Each wall is flat, endless, passes through zero and stands at right angles to its row. A trip goes straight from one point to another. Which walls does it cross, in order?

Walls:
(1): [0.31 0.04]
(2): [ 0.23 -0.18]
(3): [-0.63 -0.03]
Trips:
[0.18 0.17] to [ 0.32 -0.29] -> none
[-0.48 -0.30] to [ 0.25 -0.18] -> 2, 3, 1
[-0.31  0.02] to [-0.12  0.06] -> none
[0.57 0.15] to [ 0.11 -0.10] -> none
[-0.09  0.10] to [-0.01 -0.14] -> 2
[-0.60  0.08] to [ 0.06 -0.19] -> 2, 3, 1
[0.58 0.52] to [ 0.06 -0.34] -> none

Walls:
(1): [-0.10  0.43 -0.19  0.12]
(2): [-0.06  0.23  0.27  0.33]
(3): [ 0.30  0.19 -0.08 -0.09]
(4): [-0.37  0.31 -0.16 -0.40]
Trips:
[0.34 0.18 0.60 0.15] to [-0.26 -0.34 -0.04 -0.04] -> 3, 2, 4
[-0.14 -0.05 -0.36  0.00] to [-0.03 -0.29  0.24  0.10] -> 1, 4, 2
[ 0.04  0.04 -0.27  0.54] to [-0.05  0.64 -0.62  0.14] -> 3, 4
[-0.11  0.08  0.33 -0.33] to [ 0.36 -0.28  0.25 -0.48] -> 2, 3, 4
[-0.07 -0.09  0.48  0.29] to [-0.06 -0.43  0.26 -0.31] -> 2
[ 0.05  0.08 -0.06  0.58] to [ 0.17 -0.29 -0.09  0.09] -> 1, 2
[-0.35 -0.25 -0.06  0.33] to [0.44 0.52 0.34 0.20] -> 1, 3

Walls:
(1): [-0.08 -0.19 -0.24  0.18 -0.09 -0.02 -0.12  0.05 -0.20]
(2): [-0.45 -0.11 -0.11 -0.42  0.29  0.47 -0.23  0.66  0.41]
(3): [ 0.20  0.06 -0.01  0.06  0.27  0.66  0.05  0.48 -0.27]
(4): [ 0.18 -0.28  0.39  0.08  0.09 -0.09  0.08 -0.08 -0.24]
(5): [-0.18 -0.64  0.32  0.19  0.03  0.16  0.48 -0.03  0.18]
Trips:
[-0.13 -0.13 -0.28 -0.07 -0.32  0.15  0.08  0.00 -0.39] to [ 0.23  0.31  0.05  0.28  0.18  0.06 -0.07  0.30  0.43] -> 2, 1
[-0.46 -0.25  0.10 -0.45 -0.60 -0.11  0.01  0.25  0.08] to [ 0.00 -0.32  0.11 -0.05  0.52 -0.18 -0.22  0.14  0.31] -> 1, 4
[-0.49  0.18  0.02 -0.05  0.24 -0.43  0.64 -0.14  0.47] to [-0.20  0.04  0.16  0.16 -0.01 -0.17  0.03  0.21  0.21] -> none
[ 0.06 -0.10  0.66 -0.40  0.43 -0.06  0.00 -0.32  0.02] to [ 0.06 -0.20 -0.03  0.03  0.40 -0.06  0.22 -0.02 -0.23] -> 3, 1
[-0.25  0.26 -0.04  0.14  0.12 -0.13  0.20  0.28  0.11] to [-0.31  0.10  0.16  0.26 -0.24 -0.29 -0.04 -0.18 -0.30] -> 3, 1, 2, 4
[ 0.60 -0.36  0.54  0.17  0.03  0.45 -0.33 -0.55  0.71] to [ 0.49  0.15  0.28 -0.07 -0.23 -0.22  0.01  0.22  0.24] -> 5
